Every row gives one point. Each copy is the shape, with its points in the same order, stretched, turned, moved and blurred by noise. Some copies are also mirrored. Which?

Shape, 6 rows:
-19; -36; -33
-38; -30; -26
44; -39; -16
13; -15; 42
-36; 47; -38
-33; -5; -35
Copy 1 (6 x 3):
-27; -23; 6
-9; -42; 11
-59; 34; 10
5; 33; 38
20; -11; -57
-3; -26; -10
Copy 1 is: mirrored
Copy 2:
-34; -47; -3
-46; -35; -26
0; -46; 59
-11; 20; 26
19; -11; -67
-19; -32; -32
Copy 2 is: only turned
Copy 3, 6 rows:
2; -51; 41
24; -31; 50
-45; -64; 9
-31; 27; 11
53; -22; -8
26; -38; 31
Copy 3 is: mirrored
Copy 4 (6 x 3):
21; -48; 53
-16; -49; 53
70; -23; 16
4; 45; 6
-64; -71; -32
-24; -61; 27
Copy 4 is: only turned

Shape, 9 rows:
18; -2; 43; -8
-13; -72; -65; -66
-24; 19; -2; -10
-13; -5; 17; -9
-10; 59; 42; -20
-9; 41; 1; 28
11; -28; 19; 75
-28; -8; 33; 11
-36; 0; -32; -7
Copy 1 (9 x 4):
-25; -13; 4; 29
40; -86; -30; -73
-23; -1; 28; -11
-10; -18; 20; 9
-84; 10; 34; 8
-20; 42; 32; 12
63; 33; 18; 68
3; -12; 38; 36
7; -9; 28; -28
Copy 1 is: mirrored
Copy 2:
-30; 2; -50; 5
65; -9; -1; 115
-6; 7; 4; 5
-16; -1; -19; 25
-41; 50; -16; -28
1; 0; 22; -48
-14; -75; -15; -30
-44; -32; -23; 33
18; -11; 31; 29
Copy 2 is: only turned
Copy 3, 9 rows:
0; -4; -18; 26
63; -44; 15; -66
20; 23; 14; 1
10; -2; 7; 8
20; 40; -4; 49
-5; 52; 4; -3
-57; 4; -1; -19
-12; -6; 22; 19
22; 16; 28; -28
Copy 3 is: only turned
Copy 4:
26; -9; 67; 10
5; 8; -114; 92
-27; -28; 20; -8
7; -29; 24; 6
-42; -35; 103; -4
-23; -15; 42; -62
76; -6; 11; -89
18; -52; 31; -17
-26; -23; -30; -9
Copy 4 is: mirrored

Shape:
-24; -56; 26; -49; 17; -79
4; 39; 19; -51; -12; -5
40; -12; -45; -35; -8; -17
31; 20; 1; 31; -13; 62
23; 53; 14; 24; -24; 22
-50; 6; -49; 13; 20; -15
12; 42; -19; -16; 19; 20
-26; 17; -8; 10; -32; 18
-22; 35; 35; 68; -30; -14
Copy 1:
70; -93; -82; -8; 54; -47
-41; -13; -65; 18; -9; -5
-35; -42; -18; -5; 67; -5
-48; 15; 63; -26; -40; 34
-54; 38; 29; -12; -46; -15
67; -5; 20; 68; 25; -2
-21; 30; -16; 16; 15; 30
-14; -21; 32; 41; -39; -13
7; 27; 66; -6; -74; -70
Copy 1 is: mirrored
Copy 2:
26; 53; 57; 24; 45; -16
30; 8; -46; 55; 10; 19
15; 37; -25; 1; 17; -55
-3; -33; -33; -30; -16; 29
17; -27; -51; -12; 16; 31
-44; 20; -24; 45; 64; -62
-11; 15; -53; 19; 15; 3
-3; -25; -34; 41; 23; -24
5; -44; -16; -19; 56; 26
Copy 2 is: only turned
Copy 3 (9 x 6):
21; 63; -69; 66; -27; 20
-23; -33; 12; 48; -51; -3
47; 35; 37; 45; -15; -14
-5; -56; 36; -35; 17; -23
-50; -37; 18; -16; 0; -15
36; 59; -9; -22; -28; 43
3; -17; 33; 27; -39; 27
2; -5; 0; -39; -16; -12
-69; -2; -43; -61; 22; -1
Copy 3 is: mirrored

Shape, 11 rows:
-10; -18; -33; 8; 45; -30
-63; 26; 49; 48; -44; 48
25; -4; 3; -26; -36; 11
-18; -40; 0; -28; -44; -46
25; -29; 46; 22; 6; -7
12; 39; -6; 10; -22; 51
32; -42; 44; -35; 26; 38
-37; -11; -14; 1; 41; 13
-4; -38; -22; 47; -4; -18
-40; -3; 16; -19; 17; -49
-25; 25; -5; -18; 48; 8
Copy 1 (11 x 6):
70; -41; 22; 31; 19; 23
-94; 69; 63; 32; 66; 44
-28; 13; -50; -38; 1; -5
-29; -42; -39; -21; 52; 53
-18; -47; -32; 17; 35; -33
-17; 81; -1; -6; -13; -5
-33; -56; -11; -39; 9; -62
28; -14; 73; 20; 29; 29
12; -35; -17; 58; 22; 63
23; -32; 32; -4; 71; 8
44; 10; 68; -3; 28; -16
Copy 1 is: only turned
Copy 2, 11 rows:
-45; 20; 21; -31; -20; -1
45; 63; -64; -55; 22; 20
11; -1; -1; -2; 35; 12
17; -13; 19; -56; 36; -78
37; -11; -1; 19; -41; -14
-2; 33; -39; 2; 45; 62
39; -41; 45; 19; -40; 58
-30; 26; 14; -52; -17; 29
-5; 44; 4; -6; -13; -42
-8; -23; -4; -87; -14; -44
-34; -5; -3; -56; -16; 49
Copy 2 is: mirrored

Shape (11 x 8):
67; 3; -17; 18; 17; -18; -32; 1
13; 5; 52; 57; 9; -15; -28; -1
-1; 30; -81; 33; 40; -11; -9; 18
13; 10; 8; 12; -9; 28; -29; -21
45; -13; -37; -7; -11; -27; 16; -74
14; -15; -35; 64; -2; 48; 16; -52
31; -2; 89; -45; 15; -1; 7; -9
-27; 27; 31; -6; -112; -60; 4; -38
52; 5; 3; 30; 19; 12; 2; 60
-41; -16; -47; -34; 20; 44; -28; 18
-19; -24; 48; 24; -21; -31; -28; 28
Copy 1 (11 x 8):
-36; -16; -22; -6; -23; -10; -26; 31
-21; 8; 1; -13; -35; 19; -46; -23
-5; -16; 2; 57; 5; -33; -24; 59
-31; 18; -20; 19; -4; 2; -13; -24
-24; 1; -31; -3; -41; -46; 27; 12
-45; 81; 22; 40; -2; -23; -15; 6
6; 7; -46; -60; -26; 29; 6; -36
3; -117; -13; -27; -56; -30; 42; -98
-37; 9; 11; -19; 14; 15; -38; 21
-10; 25; -23; 71; 21; 19; 27; 28
-26; -29; 6; -12; -40; 43; -9; -27
Copy 1 is: only turned
Copy 2 (11 x 8):
-88; -6; 8; 36; -8; 14; -57; 6
-39; 27; 40; -3; -1; 8; -53; 32
-6; -71; 49; 47; 12; -63; -46; -32
-13; -4; 13; 32; -34; 33; -47; 23
-75; -24; 1; -11; -45; 3; -73; -53
10; -63; 35; 22; -9; 21; -107; 7
-62; 17; -5; -45; -40; 58; 32; 28
-13; 88; 8; -11; -31; 6; -14; -92
-47; -25; 19; 39; 51; 33; -18; 20
44; -56; -15; 33; -1; -16; -7; 27
-19; 50; 6; -13; 33; -4; -24; 22
Copy 2 is: only turned

Shape:
-32; 21; -5; 74; -17; 24; -45; 17; -41
3; 20; -36; 48; -45; 17; -31; 56; -14
-9; -8; 6; 16; 14; -40; 30; -43; 14
-2; 28; -32; 35; 39; 8; -9; 3; -3
-71; -2; 27; -46; -3; -30; 23; -10; 18
5; 15; -48; -8; 15; 8; 25; 16; -23
-11; 9; 6; 12; 46; -30; -11; 31; -3
-30; -22; -2; -21; 21; -22; 56; -9; 17
11; 68; 30; 54; -44; 25; 0; 80; -53
16; 18; -38; -35; 18; -30; 10; -33; -34
43; -4; -2; 1; 9; 33; -19; 11; -42
27; 73; 42; 19; -70; 53; 30; 59; 7
-73; -54; 62; 16; -34; -43; 39; 33; 37
-20; -20; -19; 2; 29; -73; 31; -19; -17
-67; -34; 23; -16; 16; -21; 81; -13; -3
Copy 1:
1; -49; 4; -19; -86; -44; 23; 44; -19
42; -42; -36; 13; -70; -10; -5; 49; -66
23; 5; -6; -7; 40; -48; 31; -42; 31
23; 13; 13; 17; -19; -15; -2; 28; -3
-23; 10; -56; 3; 29; -44; -39; 1; 7
41; -7; -15; 37; -9; 29; -55; 1; -21
-11; 43; -15; 7; -19; -32; -8; 2; -21
3; 6; -37; 43; 40; -19; -36; -37; -3
18; -48; -67; -7; -126; 29; -19; -27; -7
52; 18; 5; -32; 33; 4; -35; -27; -2
3; -27; 10; -18; -20; 66; -7; -18; -9
39; -52; -108; 32; -86; 68; -1; -10; 23
-48; -23; -96; 44; -2; -80; 7; -52; -26
19; 20; 0; -11; 48; -66; -12; -55; -27
-22; -20; -46; 59; 30; -28; -37; -73; 18
Copy 1 is: only turned
Copy 2 (15 x 9):
56; 4; 49; 12; -33; -50; 50; 1; 61
17; 29; 56; 16; -12; -89; 21; 11; 32
-3; 18; -29; -21; -25; 1; -26; -8; 37
8; 0; 7; 5; 17; -54; 32; 21; 45
-41; -25; 15; 3; -5; 10; -41; -43; 17
-10; 19; 30; -33; 47; -58; 19; 9; 40
42; -9; -18; 40; 18; -23; -10; 2; 15
-33; 8; -12; -19; 13; -6; -38; -38; 28
40; 50; 87; 54; 15; -43; 20; 8; 46
-10; -11; 29; -56; 42; -34; -6; 46; 30
38; 10; 19; -16; 25; -11; 27; 34; -17
-38; 67; 69; 51; 10; -9; -7; 2; 15
-7; 31; -6; 29; -58; 4; -80; -104; 9
11; 11; -14; -36; 1; -39; -44; -4; 45
-24; 8; -15; -28; 8; 4; -41; -68; 54
Copy 2 is: mirrored
Copy 3:
-28; 32; 35; 30; -49; -50; 55; 5; -38
41; 33; 2; 46; -48; -54; 23; -21; -42
-33; -12; 32; 17; 30; 33; -30; 10; -9
-22; 68; 21; 14; -13; -15; -3; -1; -12
-42; -16; -57; -13; -9; 47; -36; 23; -14
30; 45; -8; -14; -4; -32; -20; 29; -2
-46; 38; -11; 39; -14; -17; -38; -3; 26
-6; -7; -15; 7; 6; 36; -51; 45; 13
37; -22; 18; -11; -112; -60; -20; -24; 15
-4; 20; -9; -41; 53; -27; -17; -7; -15
23; 7; 0; 5; -13; -43; 51; -14; 36
94; -39; -2; -30; -135; 9; -18; -44; 16
-19; -71; -22; 80; -49; 48; -52; 41; 14
-41; -5; 12; 18; 54; -22; -59; 26; -2
-18; -36; -1; -5; -6; 38; -61; 90; 20
Copy 3 is: mirrored
Copy 4, 15 rows:
-9; 92; 44; 27; -6; -16; -34; -13; 78
19; 50; 18; -30; -47; -19; -28; 9; 65
46; -1; -12; 11; 9; -11; 29; -25; -2
53; 72; -2; 1; 7; -45; -3; 24; 19
-14; 11; -32; -13; 29; 7; 74; -68; 16
28; 35; -36; -12; 0; -21; 4; 32; 21
23; 56; 8; -20; 10; -9; 19; 4; -17
25; -1; -47; 7; -11; -2; 56; -14; -11
-48; 37; 81; -25; -36; -2; -3; 77; 56
38; 10; -39; -17; 52; -8; -1; 2; 12
-31; 28; 22; -11; 1; -39; -37; 30; -14
-48; -21; 65; -38; -43; -53; 36; 81; 43
-13; -13; 2; 3; -65; 41; 75; -69; -5
64; 9; -36; 6; 12; 30; 19; -26; -4
-8; 3; -42; 35; -15; 25; 74; -26; -7
Copy 4 is: only turned

Shape (13 x 9):
-62; -56; -28; 0; 31; 9; -26; 6; 43
-27; 26; -20; 6; -19; -9; -22; -64; -26
-37; -15; -7; 50; 49; 30; -73; -32; -14
-6; -47; 7; 24; -57; 42; 35; -46; 12
20; -13; -3; 2; -18; -4; 32; 34; 39
4; -9; 15; -10; -40; -21; 18; 26; -36
-2; -12; 55; -16; -18; -29; 18; 31; 32
21; -3; 13; -51; -22; -37; -25; 0; -20
45; -63; -1; 46; -29; 45; 55; -33; 48
-13; 26; 7; -38; 15; 1; 3; -28; -53
9; -22; 26; -46; -13; 3; 9; 9; 9
-47; -45; -24; 4; 26; 62; -58; 32; 58
0; 56; 24; 2; -14; -4; -25; -32; -39
Copy 1 (13 x 9):
27; 20; -29; -39; 4; 59; 21; -74; 3
-10; -17; 37; 20; 38; 11; 3; 0; -52
-34; -1; 52; -4; 13; 42; 67; -51; 12
76; 13; 38; 9; -33; 54; 18; 28; -22
13; 3; -77; -22; -30; 46; -10; 16; -2
11; -14; -29; -16; 10; 8; -54; 17; 7
1; 24; -64; -9; 9; 56; -47; 4; 14
-16; 24; -21; 12; 29; -14; -31; 17; -4
75; 15; -2; 16; -82; 69; 59; 43; -2
-28; 6; 14; 34; 3; -8; -41; -25; -26
5; 46; -30; 1; -13; 25; -28; -4; -3
-5; 51; -5; -67; -16; 67; 48; -70; 9
-60; -9; 28; 22; 29; 9; -20; 16; -33
Copy 1 is: only turned
Copy 2, 13 rows:
42; 9; 77; 0; 9; 67; -5; 7; -8
13; 0; -29; -23; 48; -12; 15; -1; 0
51; -38; 50; -56; 34; 18; 59; -4; 2
-39; 56; -14; 21; 45; 26; 54; 57; 60
-47; 28; 24; 2; -33; 51; 4; -16; 15
-28; 2; -14; 42; -18; 17; 12; -31; -9
-55; -27; 45; 37; -6; 48; -12; -24; -6
-2; -49; -3; 22; -26; -18; -31; -13; -28
-62; 70; 26; -7; 4; 21; 63; 58; 85
20; -38; 2; 4; -1; -29; -22; -49; 22
-18; -29; 26; 31; -21; 16; -27; -5; 18
40; -13; 61; -32; -3; 103; 17; 20; 6
-14; -47; -31; -25; 24; -12; 21; -34; 3
Copy 2 is: mirrored
Copy 3 (13 x 9):
-3; 44; 15; 37; -20; -97; -10; 2; 39
24; 61; 2; -37; -38; 41; -30; -5; 33
73; 15; 16; -19; -38; -14; -93; -1; 44
-45; 20; 66; 5; -43; 28; -60; -3; 20
-35; 30; 25; 23; 32; -43; 18; 26; -47
-18; 21; -25; 13; 42; -20; 1; -29; -23
-32; 7; -31; 18; 32; -46; 0; 17; -23
7; 42; -34; 43; 51; 4; 2; -6; 4
-51; -16; 123; 19; -27; 24; -48; 29; -8
8; 31; -11; -45; 50; 13; -10; -20; 46
-28; 25; -3; 25; 59; -15; -5; 5; 15
3; 69; 20; 48; 12; -96; -53; 44; 45
44; 40; -33; -58; 14; 59; -44; 6; -1
Copy 3 is: only turned
Copy 4, 13 rows:
69; -16; 5; 77; -32; -2; -24; -3; 28
-9; 76; -41; 12; -4; -37; -41; -46; 51
-4; 50; 43; 17; -53; -28; -39; -100; 23
-28; 10; 15; 82; 93; -21; -60; 22; 60
-7; -34; 14; 24; 13; 19; 31; 58; 22
-17; 30; -2; 20; 43; -7; -9; 49; -40
6; -50; -19; 31; 37; -23; 37; 15; -36
-1; 21; -37; 2; 21; 40; -20; 13; -29
-37; -17; 62; 49; 96; 29; -13; 32; 92
22; 35; -23; -57; 20; -35; -50; 2; -10
11; -38; -17; 13; 44; 15; -31; 38; -18
29; -61; 22; 81; -80; 8; -57; 5; 33
-47; 46; -28; -41; -8; -50; -21; -45; 2
Copy 4 is: only turned
